Rows are points. The last column is the point's height on a tilted bowl or saddle (a function of degree 2), plus a little noise. Count its main directions that bend up, bend down and stay straight.
(in the rows, 128 means zero)

Points:
[[189 120 103]
 [ 90 144  90]
 [135  78 139]
 [136 147 117]
 [176 186 145]
 [ 39 204  13]
 [172 103 113]
 [161 146 119]
 [154 146 120]
 [162 119 115]
 [ 94 141  93]]
Directions: 1 up, 1 down, 0 straight

Points:
[[147 108  95]
 [123 123  99]
 [129 124  96]
 [146 149  84]
 [146 147  85]
 [170 121  86]
 [124 208  76]
 [ 90 221  83]
 [166  79  96]
 [192 189  81]
 [103  97 120]
 [151 193  75]]
Directions: 1 up, 0 down, 1 straight

Points, 18 rows:
[[ 83  87 113  98]
 [155 150  93 191]
 [139 160 176 155]
 [ 66 158 131  68]
 [235 170 173 159]
 [ 64 145 135  67]
 [171 158 124 180]
 [131 116 124 159]
 [200  62 128 167]
 [147 134 210 168]
 [121 134 114 154]
 [131 100 104 168]
 [ 72 153 142  78]
 [ 75 136 215  98]
 [133  84 128 150]
 [102 164 101 127]
 [107 107 169 121]
 [204  65 125 172]]
Directions: 1 up, 2 down, 0 straight

Points, 26 rows:
[[104  40 217 154 167]
 [120 124 139 118 128]
 [136  72 110 221 163]
 [100 133 132 195 130]
 [ 67 139 180  86 177]
 [102  72 123 124 165]
 [128 130 145  80 125]
 [185  76  77  81 213]
 [199 133 145 160 167]
 [222  78  80  89 239]
 [ 89 175 102 103 124]
 [140 127 108 140 131]
 [136 116 130 167 134]
 [240 148  92 124 209]
 [164 103  99  93 156]
 [ 72 128 116 138 149]
 [124 160 213 101 156]
 [166 115  84 133 158]
 [146 121 100 149 139]
 [ 78 154 133 135 138]
 [207 115 176 102 153]
 [165 125 130 124 132]
 [160  89  99  78 169]
 [150 119 140 215 150]
 [ 79 160 168 187 155]
 [ 84 108 177 123 157]]
Directions: 2 up, 0 down, 2 straight

Points:
[[ 96 119  93  83 103 182 134]
 [104 187  82 181  95 110 178]
 [ 72  64 204  97  82  77 161]
 [ 81 140 114 102  73 155 142]
 [105 149 190 126 107  81 121]
 [ 28  93  70 157 141 125  63]
 [128  74 124 185 172  93 118]
 [114  46 140 135 128 134 132]
 [153 107 124 150 121 172 110]
 [176 108 190 129  92 122 141]
 [ 99 123 128  81 170 149 138]
 [149 140 124 153 151 167 109]
 [166  67  83 103 151 190  84]
 [150  96 130  94  47 148 198]
 [144 215  65 185 104  87 212]
 [ 68  99 166 183  65  73 193]
 [131   7 204 140 108 131 220]
 [160  89 115 183 123 194  73]
 [145 129  93  66 168 137 130]
 [119 196 137 106  97 154 137]
 [191  75 145 101 155 147 101]
 [ 74  60 195 116  99 154 203]
 [147 134 159 139 140 140 123]
 [ 92 186 150 120 151 107 119]
 [ 90  75 202 102 143 128 180]
 [165 124 113  91 169 164 125]
 [133 123  92 131 144 126 113]
 [138 175  72  60 153 128 152]
 [125  86 135 128  96  78 116]
 [102  92  56 133 143  93  70]
 [ 74 138 182 109  76  52 102]
 [161 137 161  69 154  75  72]
 [114  51 109 215 128  95 126]
 [ 82 171 104  91 110 160 128]
 [ 25 142 144 139 123 133 103]
 [148 168  91  97 149 104 123]
 [ 87  99 107 127 132  97  99]
 [ 80 151 112 184  59 103 183]
 [116 116 194  55 108 129 169]
 [126 162 135  67 161 116 124]
 [ 96 116 115 104 128 127 118]
 [188 134 139 142 130 186  88]
 [224 196 136 134 171 116  57]]
Directions: 3 up, 3 down, 0 straight

Points, 47 rows:
[[219 122 119  96  80 135 109]
 [142 189 133 157 182 158 150]
 [106 103 104 217 147  79  64]
 [167 141 181  84 167 116 105]
 [160 107  28 116 136 152  67]
 [ 78  58 113 160 116 136  62]
 [146  79 148  91  92 141 127]
 [168 155 209 206 132 110  75]
 [117 130 164 102  98 151 134]
 [138 165 152 149 128 149 132]
 [146 117  83 160 109 157 109]
 [ 97 126 164 115 148  74 114]
 [ 60  95 189  79 142  75 124]
 [199  69  98 176  90 135 156]
 [106 155 177 127  91 122 148]
 [104 112 105 110 206  76  96]
 [153 144 148 130 159 136 122]
 [123 112 120 118  90 112 123]
 [ 93 109 168 168 172 185  68]
 [ 87  54 119 116  40 131 134]
 [115 108 149 110 151   9 113]
 [130 105  77 112 147 203  68]
 [ 72 225 225  57 158 122 193]
 [ 85 195 172  75  63 137 184]
 [196  93 151 245  85 148 127]
 [151 149  98 188 133 106 128]
 [136 155 116 117  80 129 129]
 [111 160  84 122 106 100 116]
 [149 194 115 131 136 156 144]
 [ 68 151 204 133 147 153 120]
 [116 182  61  36 165 114  73]
 [133 122 149 138  99 101 131]
 [ 81 117 124 216 127 179  46]
 [103 104 211 108 149  97 107]
 [105  49 129 214 183 125  18]
 [ 70  94 106  76  88 162  78]
 [105  83  49  86 105 136  35]
 [ 90  99 143  69 128 139 105]
 [ 97 138  98 117 170 127 100]
 [176 133 101 100 146 108 114]
 [150 166  95 195 158  96 134]
 [ 97 108 171 194 119 140  77]
 [151 102 141 113 184 104 110]
 [122 119  83  89 217  73 103]
 [125 107 141 122 125 147 113]
 [ 93  99 125 173 111 157  84]
 [205 179 184 200 161 165 116]]
Directions: 2 up, 2 down, 2 straight

Points (76 x 9):
[[170  52 204 170 189 155 155 209  91]
 [113 140 142  93  70  96 158  79 138]
 [138 108 240 201 112 215 154  84 172]
 [ 87 117 101 154 120 118 114 181 151]
 [167 151  78 104 175 120 139 164  73]
 [ 68 190 137 111 112 168  64 107 111]
 [ 20 200  99  75 130  90 147 177  92]
 [173 167 124 155 175 117 143 169  96]
 [157 165  83 108 174 140  83 137  78]
 [165 124 133  98 116 136 148 122 114]
 [174 165 164  99 132 120 102  93 105]
 [155 207  85 143  58 169 157 125 129]
 [178 146 169 151  99 100 157 150 114]
 [ 86 186 100 206 120 175 146 135 157]
 [209 134  67 156 140 147 239 187  89]
 [122  99 194 136 193 108 141 193 138]
 [ 81 195 166  98 141  98  98  85 106]
 [140 107 118  78 146 144 100  74  71]
 [ 83 135 129 139  89 158  72 162 151]
 [ 84 123 123 116 155 161  80 112 112]
 [ 90  90 168 130 115 106 146 208 177]
 [154  84 143 184  59 107 217 158 140]
 [159 109  56 111 152 105 136  61  48]
 [ 61 166 138  98 122 100 149 186 148]
 [101 140  86 146 106  95 149 112 133]
 [158  97 106 142 215  91 106 187  61]
 [123 153 147 108  89 149  90 212 158]
 [ 90 128 118 163 113 118 114  96 137]
 [ 36 109 166 186 124 131 127 130 191]
 [ 65 108 178 112 143 211 120 213 180]
 [127 103 113 167 149  53 120 106  77]
 [ 95 119  57 128 217 157 159 142 103]
 [119 196 114  62  98 115 102 153 102]
 [175 144  89 119 119  90 110  99  72]
 [101 117  97 150  77 167 149 140 165]
 [ 97 123 148 126 189 159  76  47  81]
 [128  95 109  93  63 117  84 117 115]
 [ 87 184 150 228 155 143 139 136 159]
 [144 228 131  86 183 165 124  57  72]
 [140 122 142 138  91 158 100 124 136]
 [102 153 139 109 128  22 144 117  71]
 [175 193 110 109 146 143 142 139  96]
 [102 191 152 118 153 170 246  97 179]
 [179 151 118  82  66 131  81 179 115]
 [ 78 171 230  57 168 109 150 123 132]
 [187 158 137 115 113 167 190 103 131]
 [116  78 178 179 172 109 172 111 139]
 [129  87  88 120  88 136  96  93  94]
 [136 140  60  88 157 153 156 135  93]
 [130 154 120 162  84 131 200  69 177]
 [124 135 196 110 145 126 153  85 145]
 [141 135 152 101  95 138  74 183 148]
 [131 110  77 115 139 126 178 187 118]
 [ 93 168 133 157 121 111 153 105 152]
 [ 76 105 121 117  98 179 197  47 174]
 [ 63 108  87 172 185  97  74 138 102]
 [ 56 166  76 143 146  48 158 114  95]
 [ 70  81 141 146  76  86 222  79 186]
 [159  63  54  59 124 119 125 123  26]
 [102  81 152 132 167 160 105 176 141]
 [130  46 167 190 136  79 130 147 100]
 [234 120  87  86  64  66  98  97  24]
 [ 74 135 161  92 152 131  93 142 145]
 [138  99 119  25 138 128 174 193  67]
 [ 87 135  97 117  89 152 107 135 140]
 [ 39 121 181  56 128 202 111  82 120]
 [ 40 137 108 105  77  73 132  83 121]
 [115  61 145  69 169 117 114 135  76]
 [132  75  71 102 114 156  83 120  70]
 [184 165  89 161 139  58 206  90  70]
 [178 113 139 147 106 148  98 190 112]
 [192 182 130  98 118 134 124 147  95]
 [119  95 104 114 125 100 141 160 118]
 [ 33  87 106 121 117  98 156 153 161]
 [140 138  74 127 185 174 132 109  96]
 [139  96  84  70 155  95 206 118  53]]
Directions: 1 up, 4 down, 3 straight

Points (65 x 9):
[[140 159 118 127 137 101 206  75  84]
 [198 151 143 153 108 110 170 165 122]
 [208 137  42 167  46  83 109 148  77]
 [ 79 158 170 187 121 188 136 121 113]
 [172 124 132  69 149 126 206 162 107]
 [129 100 153 108 211 127 133 194 105]
 [104 157 153 112 167 172 133  51  55]
 [ 90 116 128 105 106 136 155  99 122]
 [178 190  65  84 147  79 104 189 109]
 [138  85  35 107 142 122  48 149  76]
 [  9 164 160 129 164  71 169  70  25]
 [ 85  79 141 125 124 113  92 100 104]
 [132 167 137 121  94 134 116 119 128]
 [ 90 155 154  93  91  77  72 156 105]
 [155 128 127 118  58 232 132  77  81]
 [157 158  57 219 166 179 131 103  56]
 [145 231 150 101 173 115 131 115  85]
 [ 49 163 110 179 155 132 135 181  91]
 [ 85 158 121 147 123  39  90 131 101]
 [137 145 100 172 147 155 117 140 115]
 [151 168 136 173 166 126 138  52  84]
 [ 96 124 157  88 106 163  93 135 109]
 [115  75 198 143 160 106 121 124 119]
 [124 117  47  77 124 189 162  19  22]
 [143 200 149 182  98 121 119 108 132]
 [155 169 152  95  93  74 139 133 121]
 [135  99  50  78  89  84 101 134 109]
 [145 160  52  91 199 123 130 247  83]
 [ 75 222 119 147  97 128 127 116 100]
 [183  93 162  48  96 214 106 146  97]
 [205 113 129  64 222 169  97 157  59]
 [107  59 186  92  91  93  52  93  62]
 [ 95 119 152  98 194 104  39 115  46]
 [ 90 129 142 149 119 172 105 125 117]
 [106 179 145 119  88 128 123 121 124]
 [ 90  80 212  35 141 129 111 140  81]
 [139 138 148 119 203 165 198 206  95]
 [110 135 216 136  71  91 118 209 115]
 [136 161 205 105 132 119 170 167 125]
 [150  78  68 120 142  87 144 193 108]
 [130 213 115  82 110 138  87  83  75]
 [150 101 183  98 121 159 120 134 127]
 [138 111 125 107 115 191 154  93 116]
 [ 49  56 108 174 201 121 121  58  41]
 [ 79  80 141 106 173 212  76 196  71]
 [157 187 170 166 113 127 126 107 129]
 [149 149 124 106 107 109  98 160 132]
 [127 127 159 133 158 173 141 106 115]
 [142 159 122  98 167 107 144 181 121]
 [100 143 141 123 210 126  78 106  63]
 [198 188  68 104 138 130  92 174 101]
 [160 137 173 135 156 173 131  39  66]
 [132  96  90  55 108  93  89 220 119]
 [147  71 130 129 110 133 102 104 124]
 [ 99 106 154 129  81 127 189 114 140]
 [114  96  51 138  80  89 159 170 114]
 [105  73 127  87 169 116  99 137 105]
 [ 93 124 107 156 155  90 174 166 114]
 [155 149 191  64 116 158 139 119 101]
 [132  61 120  43 103 115 163 197 137]
 [102 159 143 103 151 143 118  61  71]
 [147 150 155 170 166 137 136 130 124]
 [173  94 150  94 107 125 116 109 120]
 [148 126 160 128 134 114  85  90 106]
 [ 73  36 136 124 107 131  94  97 102]]
Directions: 0 up, 6 down, 2 straight
